Every row gives one point. Each copy is the shape, with its points in the same order, turned, moved and blurred by noise. Is it also mirrored, or only turned?
(in the rows, 128 means zero)

Shape, 5 rows:
[[108 115]
 [138 158]
 [148 155]
 [118 129]
 [112  60]]
Copy 1 (5 x 2):
[[113 114]
 [163 135]
 [176 141]
 [134 115]
 [ 72 127]]
Copy 1 is: mirrored
Copy 2 (5 x 2):
[[128 132]
 [159  92]
 [152  84]
 [137 121]
 [ 73 147]]
Copy 2 is: only turned
Copy 3 (5 x 2):
[[146 113]
 [115 155]
 [102 149]
 [135 127]
 [145  60]]
Copy 3 is: mirrored
Copy 4, 5 rows:
[[130 153]
 [100 108]
 [104  99]
 [118 136]
 [182 169]]
Copy 4 is: mirrored

Shape (9 x 4):
[[146 167 133 102]
 [ 92  95 119 128]
 [ 88 130 151 179]
 [103 130 103 129]
 [138 101 167 166]
 [110 108  81 130]
 [155 162 136 116]
 [ 83 143  89 128]
 [180 109 138 135]]
Copy 1, 9 rows:
[[115 169 123 102]
 [171 106 135 148]
 [115  67 124 133]
 [148 130 119 151]
 [115  89 182 126]
 [157 132 115 176]
 [102 162 139 111]
 [150 121  83 146]
 [115 140 188 137]]
Copy 1 is: only turned
Copy 2 (9 x 4):
[[170 144 143 120]
 [ 86 116 103 115]
 [ 67 153 157 132]
 [113 137 105 135]
 [ 92 100 177 132]
 [111 118  86 149]
 [165 137 153 132]
 [110 162  88 138]
 [142  79 163 145]]
Copy 2 is: only turned
Copy 3:
[[154 147 144 126]
 [100  90 116  90]
 [ 94  73 146 153]
 [108 108 149  93]
 [ 73 115 101 162]
 [ 86 118 143  74]
 [145 153 140 134]
 [118  97 167  92]
 [ 94 168 105 143]]
Copy 3 is: only turned

Shape, 12 rows:
[[133 152 107 142 159 127]
 [143 157 157 126  93 124]
 [124 105 122 162  82 103]
 [ 66  86 107  93  93 111]
 [147  91 142 103 142 160]
 [153 166 158 120 125 193]
 [124 171  98 102 172 134]
 [120  84 109 162 101 129]
 [153 141  95 132  86 132]
 [104 108 155 126 119 188]
 [147 118 115 105 122 111]
 [144 119 148 141 168 109]]
Copy 1:
[[117 145 155 118 111 126]
 [112 113 107  78 140 121]
 [178 132 128  96 164 119]
 [146  87 186  90 203 160]
 [109  99 118 145 149 178]
 [ 80  79 102 126  99 128]
 [ 84 128 178 105 102 153]
 [174 116 143 131 158 133]
 [163 110 131  83 112 144]
 [106  59 126 153 152 123]
 [129 127 135  98 147 172]
 [104 160 125 140 145 143]]
Copy 1 is: mirrored
Copy 2:
[[128 141 112 151 116  99]
 [136 157 150 172 167 144]
 [131 117 173 114 175 120]
 [100 134 172  78 118 170]
 [186 135 127 129 109 160]
 [156 136  94 201 138 169]
 [116 172  94 156  91 115]
 [141  98 148 102 155 126]
 [129 152 112 124 179 135]
 [149  94 129 155 114 186]
 [149 167 139 118 133 130]
 [167 140 152 152 106  96]]
Copy 2 is: mirrored

Shape (14 x 8):
[[ 84 136  83 171 151 129 131 121]
 [168 111 119  96  98 164 163 158]
 [ 85 165 136 114  82 108 105 149]
 [ 84 131 156 149  92 137 102  92]
 [151  82 156 143 141 117  99 162]
 [141 148 110 147 153 139 148 152]
 [ 89 105 131 155 156 158 128 114]
 [ 90 126 155 175 162  94 152 132]
 [158  94  77 117 112 136 161 134]
 [112 155  80 117 144 104 101 166]
 [ 97 161 164 113 149 123 163 113]
 [106 154 109 114  87 137 157 128]
 [ 99 152 114 105 134  85 167 163]
 [156  83 133 154 159  95 120 116]]
Copy 1 (14 x 8):
[[154 159 130 115 125 129 184 132]
 [125 106 177 128 127 142  72 153]
 [108  78 118 101 158 181 154 113]
 [122  83 140 136 166 112 189  98]
 [101 153 118 160 145 128  96 103]
 [130 149 137  90 111 120 128 136]
 [145 130 124 145 114  94 170 132]
 [107 166  95 113 162  93 168 145]
 [160 147 185 132 146 147  97 150]
 [150 141 103  88 121 177 125 113]
 [123  97 106  92 157  85 141 160]
 [138  97 161 100 151 153 146 157]
 [132 128  99  87 161 164 125 173]
 [135 176 125 149 175  97 110 108]]
Copy 1 is: mirrored
Copy 2, 14 rows:
[[123 105 182 130 133 157 156 109]
 [172 112  94 112 129  63 142 151]
 [120  99 105 106  70 144 123  88]
 [ 91 136 138 153  81 116 138  99]
 [146 127 142 150 105 117  91 189]
 [175 135 148 103 139 132 142 139]
 [141 123 183 171 122 116 143 117]
 [142 131 201 117 102 137  96 112]
 [132  91 123 113 168  88 149 161]
 [150  89 113 111 137 181 122 131]
 [161 141 151 125 115 116  99  68]
 [138 106 114  97 116 107 157  93]
 [162  79 139  78 126 128  91  97]
 [109 143 160 133 148 120  88 173]]
Copy 2 is: only turned
Copy 3, 14 rows:
[[126 151 170 143 101 108  79  94]
 [163 129 124 180 138 165 150 167]
 [159 172 109 124  77 132 157  87]
 [128 116  85 125 104 124 119  67]
 [106 141 139 136 181 140 170  97]
 [153 142 173 143 133 107 125 134]
 [140 125 145 146 144 130  82  78]
 [143 172 132 136 155  72  99  79]
 [119 146 136 181 127 154 116 173]
 [139 186 180 113  91 142 138 120]
 [190 151 103 113 135 102 101 109]
 [167 151 108 158  78 133 120 133]
 [174 213 134 137 114 112 126 131]
 [ 86 151 133 123 178 112 122 127]]
Copy 3 is: only turned

Shape, 14 rows:
[[113 119 106 125 144 137 126  95 146 131 124]
 [106 117 164 155 106 158  93 149 172 104  98]
 [122 167 148  93 133  96 128 148 125 144 136]
 [155 172 121 116 115 141  96 162 135 119 109]
 [122 159 129 150 138 168  72 139  95 148 132]
 [ 98 173 168 154  97  94  96 104 147  94 116]
 [134 104 177  76 171 158 123 102 163 153 141]
 [124 127  99  91 134  97  70 133 100 114 161]
 [ 70 123 104 115 103 135 149 128 117 119 167]
 [142 122 176 147 101 169  95 160 111 136 174]
 [ 72 126 123 154 164 145 132 101 132  97  96]
 [ 79 155  97 135 158 162 108 121 128 100 166]
 [126 186 182  91  92  91 132 118 118  84 130]
 [128 129 116  90 173  84 143 105 122 124 169]]
Copy 1, 14 rows:
[[117 138 104 137 148 142 113 111 123 130 137]
 [126  92 133  79 102 189 104 134 151 145 125]
 [151  98 150 157 115 112 159 143 127 110 130]
 [140 113 155 121 110 128 161 135 159 172 150]
 [187 113 124 107 122 146 151 102 107 178 141]
 [149  98 107 127  98 194 161 153 151  97 161]
 [120 116 153 118 114 111  96  58 122  88 120]
 [121  94  98 113 138  86 175 135  99 138 169]
 [ 98 109 104 145 150 155 157 142  79 131  97]
 [144 103 148  89  64 154 148 111  73 159 122]
 [139 128 119 116 186 191 109 126 123 116 144]
 [122  90 117 144 171 172 151  98  89 159 151]
 [124 110 158 133  96 155 206 151 143  77 149]
 [112 121 128 169 148  98 136 124  86  91 166]]
Copy 1 is: mirrored
Copy 2, 14 rows:
[[144 124 143 119 146 137 114 115 155 114 145]
 [ 89 173 145 118 128 175  93 167 121  89 159]
 [138 141 107 134 128 144 166 161 135 150 106]
 [ 90 170 152 126 159 156 150 152 141 131  99]
 [105 145 184 130 158 107 139 190 143 134 147]
 [ 91 143 139  85  85 183 141 152 142 150 165]
 [138  96  97 182 176 153 103 153 136 118 149]
 [115 131 148 155 115 116 193 136 179 100 124]
 [188 123 170 110 111 152 155 145 128  89 126]
 [ 96 128 182 169 123 143 132 191  86 109 132]
 [138 126 135  65 147 127 112 137 139  96 182]
 [139  97 174  88 141 130 141 174 169  85 131]
 [109 126 119 112 116 201 195 141 111 157 137]
 [153  86 105 133 124 111 164 116 152 122 108]]
Copy 2 is: mirrored
Copy 3:
[[126 135 135 102 118 157 153 129 102 148 136]
 [115 149 142 195  99 138 160 103 134 161 105]
 [174 106 157 116 117 115 128  96 132  99 120]
 [165 153 133 138  99  86 122  98 139 149 129]
 [168 197 141 148 138 103 131 131  93 130 113]
 [141 132 143 142 156 126 179  62 142 156  74]
 [185 120 118 150  88 205 155 129 104 109 154]
 [152 110 104 110 128  81 138 122  70 119 115]
 [128  91 162 118 141 136 115 154  96 160 103]
 [176 145 114 198 144 123 119 158 135 129 108]
 [ 93 159 155 122 131 178 136  92  89 153 115]
 [138 153 133 102 118 148 107 133  82 162  70]
 [182  83 138 134 153 118 126  48 149 143 106]
 [143  91 105  71 131 152 128 117 100  94 125]]
Copy 3 is: only turned

Shape (17 x 12):
[[147 169 131 160 134 112 108 147 178  71 147 144]
 [147 115 124 139 135 138 112 101 141 141 157 150]
 [147 137 123 127 114 149 116 173 112 107 154 130]
 [143 176  99 144 124 147 126 155 124 136 125 141]
 [ 79 114 112 141 113 149 168 114 157 121 125 149]
 [141 126 203 126 134 153 118  85 122 140 127  94]
 [133 131 148 162 145  54 110 164 105 146 128 146]
 [144 136 107 119 114 130  99 165 113 137 119 148]
 [134 143 119 135 122 132  87 160 109 146 148 132]
 [143 119 118 133 107 137 120 167 154 132 122  48]
 [135 130 100 143 109 116  95 148 115   7 126  65]
 [144 161 116 122 227 142  89 101 108 140 136 151]
 [145 119 103 186 162 143 116 166 122 137 125 114]
 [145 114 102 129 135 126 155 157 107 140 127 129]
 [136 148 106 162 108 123 110 170 125 117 162  75]
 [138 128 144 145 117 128 102  87 124 103 121 145]
 [117 113 217 120 127 140  88  95 136 124 127 133]]
Copy 1:
[[128  88 109 144 127  64  92 160 157 127 158 115]
 [142 138 130 140 121 102 134 108 162 158 114 109]
 [122  91 113 133  91 122 110 115 138 148 144 155]
 [119 124 106 135 104 137  90 125 149 161 180 129]
 [ 93 176 105 102 127 110 107 119 146 111 109 112]
 [194 157 103 159 120 121 172  97 131  95 146 137]
 [113  80  96 131 164 122 162 122 112 169 172  89]
 [112 114 114 133  96 130 119 128 116 180 152 127]
 [124 105 122 151 119 141 114 104 118 170 149 126]
 [113 105 160 153  72 142 130 107 130  85 169 112]
 [ 85  86 166 142  92  45 131 128 120 102 185 185]
 [204 139 154  98 161 118 114 122 151 192 169 131]
 [124 107 131 110 103 107 113  71 139 147 182  94]
 [101 121 122  96 101 144 142 110 149 153 154 119]
 [ 98  79 136 164 108 132 112  97 150 116 179 135]
 [137 152 108 153 121  77 148 121 132 151 146 135]
 [180 142  87 160 136 101 163 118  90 105 112 136]]
Copy 1 is: only turned
Copy 2 (17 x 12):
[[126 103  98 128 105 130 137 186 176 161 149 136]
 [ 91 123 142 138 134 160  95 139 149 142 148 112]
 [126 126 142 174 107 129 149 141 149 130 124 150]
 [117 153 136 144  78 140 137 163 118 142 125 139]
 [122 129 177  73 146 125 123 143 124 165 123 115]
 [ 62  99 102 124 133 149 109 113 149 108  73  87]
 [173 168  79 134 113 156 118 112 163 118 147 103]
 [138 158 124 173 124 138 128 146 116 140 114 141]
 [117 169 120 169 109 124 119 137 145 121 127 137]
 [130  95 112 142  99  73  93 132 112 116  99 148]
 [124  90  97 166  95  64 151 102 169 219 114 155]
 [ 48 176  84 120 102 193 112 135 155 145 134 165]
 [131 133 128 132  69 143  82 131 153 133 114 160]
 [137 136 143 132 108 152 124 107 113 130 129 149]
 [125 123 124 156  69  77 118 126 149 124 130 140]
 [ 94 127 117 142 130 148 116 135 150 178 109  84]
 [ 82 121 102 131 177 146 119 143 177 120  70  81]]
Copy 2 is: mirrored

Shape (17 x 12):
[[168 132 114 137  69 111 148 133 146 185  81 127]
 [100 165 124 128 125 149 135 167 110 149 139 139]
 [176 108 145 147 126 112 114 142 147 197 111 123]
 [ 89 109 140 134 152 131 130 145 106  71 127 132]
 [193 139 127 139 100 130 120 106 122 180 118  87]
 [ 99 160 142 175 160 127 127 149  84 152 106 129]
 [172 126 142 157  84 102 147 100 169 214 108 144]
 [ 91 162 133 105 170  98 145 112 115 100 117 138]
 [106 134 112 126 148 144 103 115  87 158 117 168]
 [ 73 111 128 107 138 114 151 119  88 132 135 112]
 [184 140 163 115  86 129 103 115 156 172  98 129]
 [111 135 121 114 165 110 145 147 110 116 173 140]
 [109 139 114 115 138  69  83 155 100 110 129 120]
 [ 81 129 107  92 192 132 149 155 113 124 103 125]
 [107 145 176 112 135 120 124 154  82 172 115 134]
 [198 141 141 137 109 116 154 129 103 182  97 146]
 [132 113 127 124 129 110 134 150  93 132 119 151]]
Copy 1:
[[109 129 195 113  95 103 136 165 100 192 121 102]
 [169 130 138  79 118 137 147 137 160 146 111 151]
 [ 92 149 150 120 125 137 117 173 103 182  81 119]
 [149 168 118 132 140 147 147 114 179  93 148 134]
 [112 126 159 130 140 127 137 156  60 190 119 137]
 [176 159  98  98 130 155 153 130 144 171 121 110]
 [ 82 143 162  84 106  97 111 177  73 182 113  92]
 [178 197 118 102 127 118 159 145 138  92 145 142]
 [160 138  84 122  91 120 157 135 125 126  93 138]
 [143 137 108 104 140 130 186 170 151 101 147 133]
 [109 147 184 123 137 104 125 134  79 156  73 115]
 [158 153 116 102 133 132 120 168 161 104 141 172]
 [187 151 145 151 122 165 137 174 135  93 121 127]
 [150 191 119 111 109 147 199 158 169 113 125 168]
 [166 144 122 103 158 118 163 165 151 149  81 114]
 [133 153 151 130 123  79 126 166 110 203 106 126]
 [145 145 128 142 120 118 135 158 157 140 122 127]]
Copy 1 is: mirrored
Copy 2, 17 rows:
[[122  88 126 166 127 107 178  70 183  96 135 133]
 [157 149 136 133 126  63 118  96 133 151 132 140]
 [156 112 125 176 145 133 150 119 183  90 106 151]
 [148 149 151 107 106 117 117 152 101 157 135  83]
 [121 103 113 180 117 137 173 100 153 120 113 185]
 [181 149 159  94 105 117 118 102 152 143 125 156]
 [128  80 109 167 148 125 147  92 195  65 155 164]
 [162 106 127  94 108  98 125 156 138 185 163 119]
 [119 132 164 101 148  91 116 134 160 154 116 156]
 [155 130 159 106 152 107 157 137 105 164 165 129]
 [116  83 127 208 122 126 130 109 183 120 128 147]
 [161 161 105 114 134  87 134 161 126 158 147 124]
 [155 150 114 120 141 135 142 125 160 202 121  98]
 [186 111 156  95 128  66 147 159 120 170 115 110]
 [178 143 178 153 134 102 130 121 166 160 151 151]
 [128 122 137 164  99 107 177 115 201 103 138 167]
 [136 150 149 128 128 105 154 136 160 139 135 114]]
Copy 2 is: mirrored
